Each row of a before or after table is a point. One or more steps were done to the points. Then noise was added and the rows were shuffled. The steps act on columns, c1 being the first. Name the steps. A step turns or swaps two columns, mirrors them in a line or flattens them onto one, adds a multiple of one to another, or multiplies or shifts one. Angles are multiples of 10 degrees, from the lower column toward the higher: turns from -170 to 170, lines from 10 to 170 but not 90. Use the fewest steps. Two steps may share a column if one is a turn and the other turns, adds or multiplies; they go together, in the order done. Otherwise the lowest column goes first.

Before, 10 rows:
[[ 34  11]
 [  2  -3]
 [  1 -19]
 [-28   7]
 [-40  -1]
 [-21  19]
 [ 18  -4]
 [ 71   2]
 [ 63   3]
 [ 53   2]]
After (10 x 2):
[[ 20  34]
 [-39 -61]
 [  7  27]
 [ -9  28]
 [ -5 -17]
 [-32 -53]
 [  1  -3]
 [ 15 -11]
 [-25 -22]
 [-28 -46]]
Steps: mirror c1 and c2 in the line at 120 degrees

Before (13 x 3):
[[ -7  19  25]
 [ -4  -4 -33]
 [ 31 -16 -23]
 [ 19  29  -9]
 [ -1  24 -17]
 [ -2  27   0]
 [  0 -13 -29]
 [-24  22   3]
 [ 32  18  -2]
 [ 26  -8   3]
 [-15  22  -1]
 [-17 -21  -5]
 [  1  14   7]]
After (13 x 3):
[[-45  -8 -20]
 [ 78   5   6]
 [ -7  -9 -26]
 [-72  -5 -22]
 [ 94 -16  22]
 [-51   2  22]
 [ 57 -18 -25]
 [-13 -29  16]
 [ -3 -25 -17]
 [  0 -23  22]
 [-20  18 -26]
 [ 96  -8 -16]
 [  3   2 -15]]
Steps: multiply c1 by 3; turn c2 and c3 by -110 degrees

Before:
[[-19   0  15   8   9   2]
 [ -3  -9   1   1   7   5]
 [-15 -11 -14  -6   8 -41]
 [ -2  -2  -4  12   6   1]
 [  3 -12 -16 -22   1 -13]
 [-10   0 -12 -17   1 -48]
 [  0 -19 -16 -15  10   3]
 [  0  -6 -13  -3 -11   3]
 [ 27  -9   7 -24   5  -3]
 [-11 -24  -2   5   9  -1]
 [  5  -5  -6  -6 -12 -20]
 [ 46 -26   4  24   1  -7]
 [ -1 -21 -15 -20  -5 -12]
 [-14   1  -5 -23 -27  -4]]
After, 14 rows:
[[-42  20  28 -44   4  -3]
 [ 11  28  15  -3   8   3]
 [-17   8   6   7  -4 -10]
 [-24  20   1   2   5 -13]
 [-13  33  14  34 -30  -4]
 [ 11   3  15  18   9   1]
 [  1  22  18   7  11   6]
 [ -9   4  24 -95   2  -8]
 [-15  11   4   6   9   0]
 [ -2  23   9   0 -10   2]
 [ 20  30  34  36   6   2]
 [  3  19   7  31   8 -44]
 [-11  31   7  24   4 -49]
 [-11  25  15  -4 -13 -21]]
Steps: multiply c1 by 2; turn c1 and c4 by -110 degrees; shift c2 by 30; shift c3 by 20

Before, 10 rows:
[[ 15  -5 -29  44  41 -17  -5   0]
 [-27 -17 -15  11   7  22 -23 -40]
 [-20  -1 -25   5 -21 -27   7 -41]
 [-39 -27 -39   6  -3  -4 -52   0]
 [-13  23 -19  -5  -6  41  36   0]
 [ 16  44   2  23 -17  26 -24   9]
 [-73  46  18 -62  44 -34 -17  29]
 [-29 -21  35  16  36   9  15  28]
 [-21  17   2  69  11   7  18  -3]
 [  2  -8 -27  12  50 -43 -19  28]]
After:
[[ -1   0  35 -45  49  15 -22 -14]
 [-43   1  33 -20  18 -20 -50  25]
 [ -9   9  17  42   7   2  37  13]
 [-23  67  -3  -5  31  11  17   1]
 [ 19  39   1  32 -26  29 -25  -7]
 [-20  -7   1 -26  -7  11   9  50]
 [-24  15  -6   5  25 -23 -26  46]
 [-74 -60   5  12  98  50 -17 -36]
 [-27  13 -17  -8  57 -21  13 -46]
 [ 16  35  24 -31  31   7  -8  17]]
Steps: add -0.7 times c1 to c5; turn c2 and c6 by 120 degrees; turn c2 and c4 by -110 degrees; turn c3 and c8 by -150 degrees

Before (10 x 9):
[[-31  68  25  30 -22 -21  -7  -6   2]
 [ 29  33 -15  20  -9   0   6  22 -22]
 [-30 -13 -52   5 -12  41  25  54   1]
 [-27  -3  18  38  10 -36  23  -9  48]
 [ 18  -9  16 -20   1  -3  -7   8  32]
 [ 21 -57 -11   6 -66 -20  31  11 -14]
 [ 14  41 -45  34 -47  29 -41  58  32]
 [-17 -30  37  19  11  -7  11  51  60]
 [-35  36 -12 -10 -15 -63  32  11  -5]
 [ 12  -4 -18 -29  12 -13 -45  25 -37]]
After:
[[-11  31  -9 -35 -24 -45  54   5 -22]
 [ 17 -28  35 -18  16  20   3  55 -59]
 [-32  -6 -15  13  14  15  28  29  49]
 [ 17  29 -14  30 -10 -18   2  27  17]
 [-16 -18  18  21   2  16   5   5 -24]
 [ 12 -55 -12  21 -63 -37  10  11  -5]
 [ 36  -5  14 -26  13  -2  26 -15 -61]
 [  8 -18 -55 -31 -11  -6 -46  55  -5]
 [ 33  39 -48  12 -48  56 -15  60  -1]
 [ 32  69  27 -29 -20  -1  25 -10  -7]]
Steps: swap c1 and c4; turn c6 and c7 by -110 degrees; turn c6 and c9 by -150 degrees

Before:
[[ -3  28 -30   5  18 -32  51  37 -19   2 -16]
 [-40  -4   4 -45  -9  17 -24 -31  21  26  31]
 [ -3 -19 -10 -37  35  20   7  28 -50  25 -33]
 [-25  36 -58  41  -9  -2  23  -7 -20 -63  12]
 [  4 -26  41 -45 -33  70  -4 -37  47  26  18]
 [-19  -5 -51  45  13  -3  17  22   8 -30  37]
 [-23 -42   6 -23 -37  22 -15 -27  25  33 -19]
 [ 23  -7  -9  12  50 -41  30   4 -45 -16 -19]]
After:
[[-13  22   7 -29 -16 -41  34  52  -3  32  13]
 [-33  11 -56  24  -8  -5 -51 -29  24 -45 -35]
 [ 27  24  -8 -43  39   6  -9   4 -48 -13  23]
 [ 11  29 -53  50   5  11 -12  -5  22 -21 -32]
 [ 18 -16  -8 -17   9  65 -29   6 -25 -43 -19]
 [-41  23   6  12   7 -13  20  19  -2  32  54]
 [ 19  10 -32 -12  -9  35   6 -43 -15 -50 -13]
 [-13 -16  37   0  21 -76  47  40  21  21  50]]
Steps: turn c2 and c8 by -120 degrees; turn c1 and c2 by -60 degrees; turn c4 and c11 by -70 degrees; mirror c5 and c6 in the line at 20 degrees; turn c9 and c10 by 40 degrees; turn c7 and c10 by -70 degrees

Before:
[[ 52  -9  -5 -30   3  39  31 -21   7   2 -35  19]
 [  9 -35   8   2 -34  54  13 -33   7   7  19  16]
 [ 26 -21   8 -53 -55  -2  24 -13 -50 -30  12  -2]
 [-41 -23  39  67 -39   9 -13 -13 -45 -18 -35  45]
 [-56  45  -9  67   1   3  -6  64  -2 -29  24  -2]
 [ 44 -27 -14  60  48 -20  18  15 -29 -15 -16  50]
 [ 13  -8   6  31  18  35 -13 -21   5 -38 -10 -17]
 [  0  26 -28  10   7  16  16  -5 -44   4 -20 -42]
 [ -7 -46  -1  40  16  -3 -29  -4 -15  30 -65  30]]
After, 9 rows:
[[ 27 -49  -6  28 -12  -6 -59 -33  21 -14 -12  29]
 [-11 -38   7  18 -64  58  24 -70  17   4   1  -1]
 [ 10   6  12  30 -11  33 -13 -53 -10  39   0 -13]
 [-58 -15  -6   8 -26  40 -28 -51  23   8 -27   5]
 [  5 -17 -17  72  18 -17 -14 -20  26  28  -8  52]
 [-56  -7   2 -24 -88  -3  13 -43 -23  37 -13  40]
 [ 86  53  -4  19 -32   1  20  31  -3  11  12   2]
 [ 74 -14  39  23 -73  13 -35 -41  16  21  -8  48]
 [  7  25 -31  10 -19  19 -19 -32 -57  -9 -15  27]]
Steps: mirror c1 and c4 in the line at 70 degrees; mirror c2 and c10 in the line at 170 degrees; turn c9 and c12 by -60 degrees; add -0.3 times c3 to c12; shift c5 by -30; multiply c7 by 0.4; turn c7 and c11 by -70 degrees; shift c8 by -30

Before, 11 rows:
[[-10  -1   5   0 -12  10  -4  -6 -11   9 -10  -1  -7  14 -24  14   4  -1]
 [ 10  -9   4  -9 -11  16 -25  -3   1  10 -15   7   5   9 -22 -20  20  16]
 [  8   4  -8   1  -9  19  31   1   0  20  -8   3 -25  -3  15 -17   6  -2]
 [ 20   4  44   3  12 -36 -20   5 -11  -4 -21  -9 -10  -2   6   5  15  15]
 [ 21 -26   3   3 -13 -11 -24   2  11 -13   1 -12   5  14  17   2  11  11]
 [ -5 -19  -2  -5  -4  17  -6 -31 -28 -15 -12  -6   4   8  22  16   9   2]
 [  5   4  -9 -10 -19   3  -8   3   9  15 -14   3   6   9  19   9  23  14]
 [ 15 -12  -7 -23  -3  12 -25   8  -2  15 -12   1  -7   0   7   0   9   0]
 [ 13   2   2  -7  -8   6 -16  -2 -68  16 -10 -77  -6  17  18  10   8   9]
 [ 12   1  -6   3  31  21  34   6  13 -15  -4  -3   1  12  20   6  32  -4]
 [ 23  -2   8   0 -10   9 -11   6  10   0 -15   9   0  51  12  13  17  15]]
After:
[[ 14  -1   4 -25  -6  70 -23   7 -13  15 -12   7  -7   2   9   2   7   1]
 [ 24  10   6   0  -8  70 -10   3  -3   2 -16 -11   1  36  13  15  17  15]
 [ -3 -27  -5  -5  -1  78  -5 -31 -17 -16 -12   5   4   3  21  12   9  -1]
 [ 22  10 -15   3 -14  49 -22   6 -26 -11   0   1   2  12  17  -1  11  11]
 [  9   1   7 -10 -15  74 -24   0  -7  10 -16  -6   7   4 -22 -19  19  17]
 [  6   2   8  -1 -12  82  31  -1   5  19  -7   7 -24  -2  13 -14   2  -1]
 [-10 -13  -4   2 -13  72  -4  -9  -5   7 -13  -5  -7  11 -23  15   6  -1]
 [  7   6   6  -9 -20  63  -6   2   6  16 -12   7   4   7  18   8  23  13]
 [ 12 -68 -93  -6 -12  65 -15  -5   4  15 -10  24  -7  10  20  11   8   8]
 [ 19 -12 -30   1  14  26 -18   4   3  -2 -24 -40 -13   1   4   2  15  15]
 [ 15  16   0   2  29  81  33   9   2 -14  -3   6  -1   9  23   6  32  -6]]
Steps: swap c2 and c9; turn c3 and c12 by -110 degrees; multiply c3 by 1.3; shift c6 by 60; multiply c14 by 0.7

Before:
[[-42 -27  -5  36  29 -33 -40 -17  27 -15  53 -36  34 -24 -36 -40  -7 -42
  -10  19]
 [ 14  -4  15 -17 -10   8 -17  36   0 -11 -16 -13   6 -30   8  14 -17  28
  -44 -11]
 [-28 -57 -12  19  16  43  23 -52 -24  38  34  19 -10  49  13  33 -23  23
    9  59]
 [ 39  18 -16  -5 -27  -5 -14  29  55 -21  -7 -35 -37 -39 -35 -13 -67 -26
  -33  49]
 [ 30 -23 -36   6   0 -29 -47 -12 -23   0  36  18   4 -35  -5   1   3  38
  -50  17]
 [ 55 -56 -40  34 -28  21  12   8  -6 -35 -23  25  27  29  10 -19 -88  -6
   -1   3]
 [-39  -5  51  48 -14 -51   1  13 -38 -33 -11   7 -29  48 -22   6  -9 -36
  -17 -12]
 [ -5   9  -3  43  28   2  38 -21  40  16  26  16 -26  16  28   9  -6 -11
  -47 -24]
 [-38  13  10  16 -47  -6  13 -11  27 -31  36 -20 -34  34  34  -9   4  19
   33  15]]
After, 9 rows:
[[-40  55  54   1 -15  48  11 -18 -39 -37  12   9 -31  49  22  -5  48 -38
  -13 -10]
 [-38 -66  29  -4  28  -5 -20  20  29 -18 -41 -40  37 -24  12 -61  42 -43
  -12  17]
 [ -2 -54  -1  -2  31  -7  -6 -26  41  14  16 -32 -25  12  -8  49  46 -11
  -45  25]
 [ 44 -69  11  71 -23 -21  -1  48  57 -18 -33  15 -42 -43  21 -31   9 -29
  -34 -29]
 [ 54 -52 -25  81 -31 -44 -22   8 -10 -38  26  12  24  29  -8   8  52   2
   -4 -11]
 [ 11  -6  -8  28 -15  12  14  -8   4 -16  -5  21   6 -37 -15  -2 -12  25
  -48 -34]
 [-18 -17 -42  23  19 -13  28  56 -17  41  11 -40 -13  46   1  36  25  27
    9  50]
 [ 30  11  29 -10   3 -40  20  15 -27   0  13 -37   5 -31 -26 -38   5  39
  -51  18]
 [-36 -25   9  -7 -45  10 -15  12  27 -31 -26 -25 -33  41 -25  21  12  18
   28  16]]
Steps: add -1.5 times c9 to c2; turn c3 and c6 by 90 degrees; turn c4 and c17 by 100 degrees; turn c7 and c15 by 150 degrees; turn c7 and c16 by -70 degrees; turn c8 and c20 by -90 degrees; turn c11 and c12 by -100 degrees
